Every row gives one point. Each table stands for the endless flat space through its points: a line for two points, a plane for three, and so on. The two share one point or none. Which?
(in the rows, 128 means zero)

First (2 x 3):
[[105 144 145]
 [103 147 153]]
Second, 2 rows:
[[ 96 130 138]
 [136 160 143]]
They share: no point

First (3 x 4):
[[110 130 163 161]
 [121 164 172 149]
 [108 138 157 155]]
Second, 2 rows:
[[ 98 155 146 138]
 [ 86 157 148 128]]
They share: [104 154 145 143]

First (3 x 8):
[[137 143 126 151 151 115 117 142]
 [149 128 141 127 124 115 111 145]
 [129 117 134 149 133 121  85 110]]
Second:
[[137 138 126 152 143 112 111 133]
 [137 140 120 160 139 104 111 125]]
They share: [137 137 129 148 145 116 111 137]

First, 4 rows:
[[126 143 147 119 102  93 154 132 129]
 [116 155 127 122 117 103 150 165 111]
 [125 126 158 149 114 106 153 111 102]
 [137 148 156 131 124 100 151 121  98]]
Second, 2 rows:
[[101 144 143 122 112 114 150 146  97]
 [125 148 139 142 120  98 146 138 105]]
They share: no point

First:
[[112 170 160 173 108  79 120 119 161 140 128]
 [124 143 141 141  97  89 144  98 127 118 142]
 [132 127 147 131 129 117 114 112 129 110 120]
 [130 147 142 146 123  87 121 119 138 128 121]]
Second:
[[131 145 145 141 140 102 115 108 140 124 113]
 [134 145 146 140 152 101 115 107 140 128 109]
 [125 155 137 143 128 108 107 100 148 116 109]]
They share: [128 140 147 142 122 101 119 114 136 120 123]

First:
[[147 144 140 101 121 122 139 159 123 107 149 140 112 116]
 [176 171 153 129 103 117 132 114 157  82 151 103 138 113]
 [141 156 128 119 103  92 127 129 147 107 131  68 148  98]]
Second, 2 rows:
[[151 161 157  98 124 123 117 124 125 111 112 116 125 101]
 [149 151 145 102 114 109 129 140 129 109 128 106 127 101]]
They share: no point

First, 3 rows:
[[ 89 139  94 108 121 128 155 151 134 114 106 114  95 114 138 108 140 121]
 [123 128  91  90 136 142 151 128 124 137 118  93 101  90 116 112 136 120]
 [100 134  85  96 138 121 150 152 139 120 114 107  92 112 135 106 149 104]]
Second, 3 rows:
[[105 145 106 110 109 148 163 149 132 124 100  98  91 100 112 102 134 145]
 [102 161 125 115  94 159 180 157 148 129  85  83  80 103  98 111 142 162]
 [ 90 125  91 105 124 133 148 119 112 119 115 123 116 105 152 127 124 120]]
They share: [ 99 137 100 108 115 142 157 137 124 122 106 108 101 102 128 112 130 135]

First, 4 rows:
[[123  75 126 141  86 115 111  95 153 141  63 147 175 142  97 158  76 150
  130 120]
 [120 107 143 131 139 133 150 103 182 113 107 146 115 152  96 153 116 148
   85 171]
 [117 107 128 137 128 143 157  87 155 133 119 129 111 162 103 148 100 146
   88 158]
 [138 101 137 143  93 141 128 119 152 129  89 142 155 136 110 149 108 168
  139 139]]
Second:
[[116  95 138 133 136 153 159  97 165 137  95 158 128 165 125 144  80 169
  104 133]
 [122  99 134 137 120 143 147  99 159 133  99 144 132 155 111 148  94 159
  108 143]]
They share: [125 101 132 139 112 138 141 100 156 131 101 137 134 150 104 150 101 154
 110 148]

First, 3 rows:
[[160 124 106 152 108 119  97 177  87 129 141 138 101 141 162 136 153 107
  148 113 123 102 175 131]
 [114 163 144 154 105 108 108 128 119 141 124 159 103 162 151 117 154 136
  163 144 149 118 121 129]
 [156 121 108 154 105 114  96 176  95 123 136 135 109 144 157 141 160 106
  151 108 131 106 169 135]]
Second, 2 rows:
[[139 147 120 147 109 107 108 148 107 133 125 144 107 155 154 135 158 118
  149 119 134 118 140 124]
 [143 152 114 140 113 103 114 144 107 134 120 141 108 157 154 141 159 115
  141 112 128 124 135 116]]
They share: [135 142 126 154 105 111 102 152 107 132 130 147 106 153 154 129 157 121
 157 126 140 112 145 132]

First (5 x 24):
[[124 119 109  93 100 179 156 161 166 105  83 110 123 167  75 116  89 177
  122  98 138 105 156 188]
 [156 165 121 110 123 172 146 142 152 125 113 118 106 146 104 108 118 166
  120  94 150 138 158 178]
 [125 129  70 109 100 199 177 140 182 114 107  87 129 130 107 116 101 189
  114  93 175 130 137 195]
 [151 166 135 107 105 163 141 147 146 124 119 124 116 139  92  97 120 159
  136  90 137 122 143 164]
 [129 137  90  96  95 160 153 123 148 114 105 115 112 121 112 110  92 154
  142 121 173 123 161 161]]
Second:
[[170 151 135  69 134 155 145 153 144 144 116 148  69 159  80  84  81 136
  129  89 143 102 133 128]
 [154 157 129  91 114 153 139 141 140 126 114 134  93 137  90  96  97 148
  135 103 149 118 149 148]
 [138 165 141 107  86 157 131 113 156 106  86 110 117 113 110 120 129 160
  151 135 177 150 169 180]]
They share: no point

First, 3 rows:
[[128 134 157 121 147 100 144 158 140 135  93 137 153 126 124 119 137 140
  139 121 105 152 142 102]
 [164 164 142  92 157 113 156 168 145 126  89 173 135 112 156 122 149 139
  147 108 119 126 128 127]
 [152 146 157 105 119 120 168 130 108 135 109 161 153 110 152 143 125 120
  167 137 133 136 138 122]]
Second, 6 rows:
[[122 163 194 108 132 116 144 136 119 155  96 150 195 113 117 136 128  87
  114 139 110 143 117 109]
 [118 157 167 130 155 119 168 146 139 145  97 124 168 131 122 142 114 133
  139 131 109 135 133  85]
 [143 162 158 135 159  96 187 156 179  84  78 130 155 113 156 164 122 135
  119 143  98 127 157  91]
 [170 166 162 121 121 130 162 118 130 143 111 137 169 114 114 107 119 124
  135 128 105 163 138 109]
 [151 137 184  95  99  97 139 134 108 133 106 175 175  92 135 127 144  91
  128 142 125 156 134 140]
 [156 171 173 118 126 125 144 121 130 143 110 132 177 117 113 118 112 108
  121 134 101 151 128 116]]
They share: no point

First, 5 rows:
[[168 149 129  91 100 124 115  98 131  99 145 144 105  96 122 138 179 152
  154 143  95  86 161 114]
 [150 157  96  82 110 131 117 101  95 121 151 166 114 106 150 126 174 131
  142 111  84 122 180 131]
 [151 134 123  82 123 135 120 113 105 109 145 153 107  96 138 121 162 131
  132 135 105 104 158 113]
 [142 111 119  63 149 148 119 132  81 126 142 168 105 103 144 118 151 118
  123 124 117 128 160 113]
 [118 145  92 110  95 131 131  91 125 122 114 128 128 131 160 108 162 125
  157 102  92 132 157 140]]
Second, 2 rows:
[[127 126 117  98 117 136 125 101 113  97 138 126 117 104 151 107 153 123
  134 135 109 109 135 122]
 [122 125 118  91 117 136 118  99 105  90 145 119 120  98 153 114 148 127
  131 135 108 110 127 124]]
They share: no point

First:
[[131  91 194 153 165 147  83 155 140 148  71 100  94 137 147  87 126 125
  116 130  94 118 162 148]
 [ 60  65 141 113 117 113 109 138 175  96 123 131 101 111 152  91  96  76
  116 124  93 117 134 143]
 [105  79  98 107  79 128 133  82 167 122 171 111 138  81 165 105 103  99
  168  97 126 139 107 139]
 [ 89  61 145 106 108 117 103 129 132 140 138 113 130 109 163 110 117 120
  121 104  89 134 130 140]
 [ 96 104 146 129 111 105 111 113 151  96 121 132  92 138 158 111 104  93
  143 129 131 133 143 145]
 [133  96 125 125  98 147 107  85 110 149 128  98 121 134 184 102 142 137
  133 115 110 174 109 132]
 [124 107 196 159 148 121  85 145 123 129  84 117  91 164 145 107 121 124
  115 126 112 134 165 154]]
Second:
[[134  91 173 114 125 125  97 100 119 162 122 138 110 112 127 125 125  72
  161 154 157 180 165 131]
 [121 105 140 117 112 125 110  91 132 163 136 151 130 129 126  90 106  74
  144 130 147 155 170 133]
 [126 107 138 139 110 131 112 102 130 141 129 145 131 162 148 106 104 114
  127 111 130 118 139 152]
 [115 122 127 117 122 114 126  66 104 178 156 178 130 134 103  96 103  94
  150 150 146 168 203 141]
 [105 144 129 147  92  98 144  92 134 118 134 126 142 120 133 114  89 134
  174 106 112 148 173 177]
 [126  60 202 118 115 100  69 167 163 101 114  81  92 117 154  95 124 128
  143 100 130 151 126 137]]
They share: no point

First:
[[144 120 121 108 160 138 129 104 112 127 141 104 129  92 120 148 115 137
  124 142 148  79 159 141]
 [136 120 133 104 180 118 129 124 120 135 133  92 129  72 136 148  87 145
  148 134 156  95 167 109]
 [148 122 123 110 134 140 115  98 118 111 147 118 143 110 122 154 125 131
  124 138 128  85 147 159]]
Second, 6 rows:
[[118 126 149 100 121  94 120 130 140 134 176  75 137  86 139 137 119 119
  147 126 101  78 176 144]
 [153 142 125 150 120  99 107  87 148  82 139 128 189  89 183 141  81 143
  171 137 133  75 142 167]
 [157 108 127  74 124 133 113 143 120 176 135 104 111 111 105 199 129 113
  123 153 153  95 172  91]
 [191 128  97 117 139 136  87 112 117 124  92 154 150 118 147 191 101 117
  140 157 180  75 136  97]
 [123 130 121 124 192 135  94  94 134  70 152 118 166  93 134 125 112 125
  135 101  86 107 129 159]
 [142 112 121  77 160 139 104 137 119 152 143 103 114 107 101 177 139 105
  114 132 126 100 162 100]]
They share: no point
